Each row of a before or after table is a point. One or more steps were done to the points. Then noise was added and the rows were shuffled. The steps act on how far a point lies along the listed directions, d1 being the first. What was done? A step turns or swaps two directions, mirrors them in a line or flattens them onto one, adds a multiple of one to another, or multiplies one. Angles are multiples of 10 degrees, from the lower direction toward the higher: turns from -170 to 170, lines from 10 to 170 but not 90. Use the fewest steps. Two steps may share a direction if one is a turn and the other turns, adds or multiplies; they go together, in the order done. Otherwise the lowest direction goes first.
In the rows, 128 means zero.

Directions:
(1): [183 143 142]
(2): [139 139  72]
(3): [145  73 121]
Before (14 x 3):
[[131 164 114]
 [114 148 107]
 [ 92  75 120]
 [123 104 163]
 [136  99 123]
 [129 131 103]
 [116 104 126]
 [110 105 134]
 [121 150 127]
 [120 109 143]
 [116 113 138]
 [123 119 143]
 [115 145 115]
 [102 105 164]]
After:
[[113  98 178]
 [ 92  54 136]
 [114 102 134]
 [124 156  66]
 [142 140  57]
 [109 100 163]
 [ 87  82 246]
 [109  89 237]
 [123 152 119]
 [104  93 158]
 [115 147  91]
 [141 172  76]
 [114 114 173]
 [138 101 118]]
Steps: add -0.3 times d1 to d3; multiply d2 by 3

Directions:
(1): [119  79 132 174 186 150 152 117]
(2): [142  72 166 121  83 127 116  82]
(3): [156 165 147 150 158 138  68  90]
Before (9 x 8):
[[121 219  78 104 124 102 147 181]
 [122 142 124 151 154 142 125 132]
 [118 186  86 171 209 135 136 186]
 [132 133 148 116  76 122 117 147]
 [104 137 125 114 110 129 146 134]
 [111 131 108 139 189 141 129 142]
 [121 130 124  89  60 104 176 164]
 [ 98 185  68 129 188 130 174 222]
 [117  95 113 102 112 116 163 160]]
After (9 x 8):
[[149 130 155  54   7  96  98 117]
 [136  76 145  93  35 102 163 103]
 [140 146 140  97 108 125  75 103]
 [168 133 166 100  43 106  66  89]
 [119 139 106  91 117 110 144 171]
 [103 128 126 115 107 128 148 132]
 [136 138 146 131 111 131 104 111]
 [110 101 137 146 125 135 157 163]
 [109 116 112 107  99 118 201 180]]
Steps: turn d1 and d3 by 50 degrees; turn d1 and d2 by -140 degrees

Directions:
(1): [ 92 103  80 138 100 152 133 181 171  83 147 157]
(2): [119 133 102 127 207 143 152 139  73  79 115 134]
(3): [136 105 183  76 107 130 145 114 141  55 108 107]
(4): [142 148 155 152 178 146 177 121 206 138 117 141]
(5): [187 178  98 168  82 121 163 129 116  95 111 113]
(6): [132  97  92 101 137  85 184 142 137 149 159  66]
Before (14 x 12):
[[ 95 116 122 148 118 163  55 140 123 130 139 182]
 [111 125 138 168 111 148  82 141 128 140 136 184]
 [115 154  96 184 108 159  73 153 124 147 132 202]
 [128 139 135 137 144 125 163 125 148 154 130 106]
 [141 130 119 159 143 115 157 146 165 134 145 108]
 [149 127 118 135 128 120 169 126 166 148 150 120]
 [128 121 126 133 181 111 153 153 175 116 135 127]
 [145 124 116 136 136 105 150 132 133 165 125 118]
 [114 109 127 135 114 119 144 143 169 147 139 123]
 [143 131 115 132 149 120 169 125 121 128 138 111]
 [119 112 121 125 158 123 143 126 151 145 150 125]
 [127 122 103 137  95 138 103 139 116 115 113 163]
 [103 124  79 147 125 128  97 158 115 150 146 146]
 [108 140  82 142 102 133 116 164 121 123 131 154]]
After (14 x 12):
[[134 110 153 107  66 125  91 113 132 128 109 145]
 [154 128 136 146 102 108 156 139 169 118 140  95]
 [112 100 197 110  71 154  59 110 178 122 128 161]
 [137 129  98 136 147 124 169 136 113 115 141 115]
 [129 114 131 123 140 123 153 125 168 129 144 120]
 [158 128 121 130 102 116 169 124 164 133 147 113]
 [121 109 191 135  63 144  85 125 171 120 128 168]
 [125 117 167  89  34 115 103 127 161 120 122 123]
 [132 112  99 133 123 117 157 154 143 127 128 126]
 [109  91 156  92  55 124  97 139 180 115 138 125]
 [126 140 111 145 137 132 171 142 145 128 131 112]
 [157 136 146 132 152 100 158 134 176 119 127 110]
 [135 113 162 123  83 108 145 121 182 152 131 106]
 [125 113 188 116   7 150  70 130 196  95 122 172]]
Steps: turn d1 and d3 by 110 degrees; add -1.5 times d3 to d2; turn d4 and d5 by 30 degrees

Directions:
(1): [148 149 106 149 114  92 164  71 137 117 145 184 153  80  72 139 100 174
 127 174]
(2): [ 86  58 121 126 110 141 135 168 155 126 155 165  98  75 163 132 134 175
  68 120]
Before:
[[120 114 139 128 123 122 128 140 137 130 132 141 123 107 138 126 124 145
  108 118]
 [131 137 138 126 121 133 130 143 125 126 132 117 134 127 138 125 132 121
  128 128]
 [121 127 130 118 129 134 124 139 129 132 135 122 120 129 135 133 133 122
  127 124]
 [124 117 126 119 119 128 127 130 135 122 130 137 127 114 132 132 135 138
  123 129]
 [126 135 127 132 126 117 125 123 132 124 137 144 127 123 122 124 121 139
  130 135]
 [136 142 124 127 132 120 131 113 127 120 129 131 134 124 108 129 119 125
  137 132]
 [137 145 113 152 125 101 147  86 136 125 144 163 149  95  98 130 103 161
  135 165]
 [148 155 134 133 137 123 132 101 119 130 116 112 133 156 104 127 121 108
  153 134]
 [110 109 133 130 130 144 129 154 129 131 129 130 116 130 147 124 133 143
  117 112]
 [103  80 128 113 128 146 117 162 140 130 134 133 104 116 165 131 133 135
  102 109]
 [117 113 141 122 128 143 114 149 122 128 125 110 114 144 154 115 140 115
  117 107]]
After:
[[ 89  72 131 128 122 154 129 178 143 131 141 146  99 105 168 125 138 165
   87 105]
 [187 218 140 136 154 111 126  63  94 133  92  80 161 204  72 124 114  66
  207 142]
 [ 97  76 135 127 112 129 133 162 151 129 148 162 107  77 156 128 128 170
   76 114]
 [110  95 124 117 113 132 130 142 145 121 140 149 118  97 142 132 136 154
  105 126]
 [123 132 125 134 124 116 128 123 135 123 139 147 128 117 121 126 119 143
  126 136]
 [150 163 125 129 137 114 131  99 120 120 121 123 145 137  95 128 115 114
  154 137]
 [ 57   6 123 109 112 163 121 207 167 129 159 165  72  68 206 132 142 179
   42  96]
 [117 119 131 116 129 136 123 145 133 131 138 123 117 124 138 132 134 125
  121 120]
 [132 138 139 124 122 133 129 143 124 125 130 114 134 130 137 125 133 117
  129 127]
 [144 154 108 156 122  94 154  72 137 123 146 171 156  88  85 132  96 168
  138 175]
 [106  96 142 120 126 149 111 163 126 128 128 110 106 138 168 114 144 118
  105  99]]
Steps: multiply d1 by 1.3; multiply d2 by 3

Directions:
(1): [175 178  96  94 137 128 131 110  23  93 146 102 107 131 155 177 111  93
 122 134 142 115 161 176  95 134 144 156  31  74 126 107 104 150 130 142
 143 152 109  93 113 137 107 150 145 190 160 133]
(2): [ 83 139  69 167 163 122 124 125 109 157 130 113  89 113 160  81 105 158
 186  86  98 141 170  96 100  99  81 141  81 141 167 127  94 183 125  86
 151 114 135 118 112 198 199 135 112  72 144 108]
(3): [ 99 153 140 146 107 141  92  98 161  81  68 169  99 120 126 142  99 111
 142 171 164 156 205 171 146 108 114 102 145 117 168 170 118  93  95 118
 136 128  84  96 100 133 143  89 205 142  94  48]
(4): [145 153 101 133 111  92  78 113 160 179 135 142 191 171 142 112 106 149
  95 112 144 170 158 139 117 110 134 100  86 163 135 108 150 101  93 147
  67 142 130 108 128 135  62 133 152  70 240 117]
(5): [107 137 137 162 101 112 142 113 138 147 156  77 104  83 124  83 113 141
  74 187 151 131  95 112 132 134 111 166 142 136 139 114 130 119  63 147
  54 143 168  38  95 181 143 185 138 178  91 147]
Before (11 x 48):
[[123 118 185 132 104 130 161 105 182 122 113 111 135  86 112 103 123 115
   85 197 173  98  72 141 151 149 147 169 196 128 139 142 150 106  72 164
   91 141 149  84 103 133 113 162 166 214  49 110]
 [119 105 185 153 119 146 134 140 169  81 120 159  69 120 103 112 158 124
  140 191 134 118 104 140 162 142 129 142 210 105 139 155 129 108 138 112
  136 112  82 107 123 121 160 100 151 181  21  90]
 [ 83 112 124 153 159 147 166 151 124 121 151  84  86  96 134  99 119 101
  155 133 108 116 116  93 133 133 105 165 126 127 114 111 107 153 135  98
  156  94 146 106 112 162 188 156 109 149  61 139]
 [119 121 113 145 147 113 159 155  88 181 177  58 138 128 138  91 121 165
  113 129 117 153  79  86 124 135 110 174  92 157 137 100 106 142 109 126
   70 144 159 112 129 178 156 189 102 129 148 188]
 [143 158 154 116  79  99  67 112 184 163 116 184 208 191 122 126 111 137
   64 147 164 191 179 154 149 121 147  71 135 162 128 108 171  59  85 142
   58 157  98 120 129  83  15  98 193  85 199  82]
 [ 84 137 117 166 128 124 152 147 124 121 142  92  35  67 118  72 113 130
  128 172 122 127 111 112 125 125 118 153 165 110 166 156  96 171  86 102
  143 141 154 105 109 194 210 173 142 157  37 112]
 [ 95  92 160 195 118 135 146 151 199 144 110 118  99  82  96  71 115 156
  102 154 113 113  86  75 159 131  93 125 216 141 115 139 163 129 103 112
   80 134 173  92 108 142 192 136 115 147  36 116]
 [126 103 179 129 108 129  87 119 239 148  93 183 204 159 106 124 128 143
  101 130 131 152 119 121 165 130 149  83 226 157 133 150 160  87 147 133
  125 105  96 161 156  69  79  93 152  93 139 102]
 [129  86 199 113 105 156 125 124 192  98  86 149 130 116  62 173 121 101
  107 186 134 116  98 144 183 144 135 111 231 134 127 158 140  48 119 143
  127 145  92 143 139  55 122 106 166 185  36 105]
 [126 118 169  82 163 171 120 121 143  66  61 191  87 142 120 189 127 104
  183 115 106 126 180 147 134 131 119  72 155 108  98 176 107 118 212  96
  217 112  51 204 150  41 145  49 146 108 102  89]
 [112  86 153 125 132 170 140 139 152  96  91 129 112 114 100 120 130 118
  152 148 133  89  96 130 155 121 125 124 211 103 109 152 111 127 129 123
  155 112 108 140 131 103 158  85 150 149  33 116]]
After (11 x 48):
[[125 140 141 139 110 122 149 145 110 104 146  98  57  79 111 110 121 101
   97 192 138 120 100 137 130 143 149 149 166  98 148 149 116 151  93 131
  133 151 146 103 112 159 162 175 152 190  50 122]
 [104 104 155 144 138 152 158 150 152 107 142 103 109 109 117 118 130  91
  124 156 122 118 105 108 144 145 126 156 155 127 102 122 130 118 127 123
  139 100 139 107 120 137 148 150 127 168  58 137]
 [121 106 134 116 142 170 133 123 109  76  83 130  94 113 114 142 120 107
  164 148 137  88 127 156 146 118 127 126 172  78 114 157  95 137 134 117
  172 118  91 134 124 105 159  84 163 165  42 112]
 [115 137 147 139 122 134 166  95 139 114 119  99 113  77 137  99 117 112
  120 178 160  91 104 144 132 133 127 186 141 118 157 145 126 138  72 141
  116 135 141  73  93 162 151 169 163 205  58 105]
 [135 184  91 120 114 101  68 108 116 164 129 164 165 175 155 118  90 144
  103 120 141 184 218 152 113 109 118  97  59 147 151 101 133 114  94 117
   97 152  93 104 114 136  67 108 185  82 211  68]
 [122 120 142 116 140 164 124 102 114  86  82 134  85 105 100 177  92  91
  160 164 119 114 155 158 144 126 112 139 141 107 156 152  96  94 122 118
  175 145  69 118 115 102 163 112 178 185  56  83]
 [152 139 144  63 174 171 125 112  80  59  80 171  79 142 130 205 122  94
  188 110 101 112 184 162 115 132 123  92 100  82  97 165  91 139 221  98
  230 121  44 194 151  49 138  60 140 128 125 101]
 [115 146 140 127 133 139  74 100 176 117  73 182 155 154 139 149  95 126
  153 122 129 164 207 159 146 106 128  91 162 121 169 166 120 116 146 109
  176 104  61 143 128 110 113  82 185  96 150  51]
 [ 98  98 142 155 123 119 144 153 156 183 158  92 154 125 112  81 127 174
   99 150 127 166  69  78 152 128 106 146 161 174 141 120 121 102 102 132
   51 139 158 121 130 159 146 160 117 113 117 169]
 [106 119 162 183 109 147 130 134 176 101  80 142  88  91 106 118  97 127
  111 174 138 127 143 128 161 126  99 116 186 111 130 149 158 117  99 117
  105 146 133  77  93 132 178 114 165 170  43  72]
 [136 136 158 135 127 148 135 130 105  61 127 149  51 112 124 137 148  95
  153 192 139 109 139 162 139 142 134 153 142  76 143 148 108 133 145 117
  160 126  67  89 119 129 164 108 164 202  42  81]]
Steps: add 0.3 times d1 to d5; turn d1 and d3 by -60 degrees; flatten d2 and d4 onto the line at 80 degrees
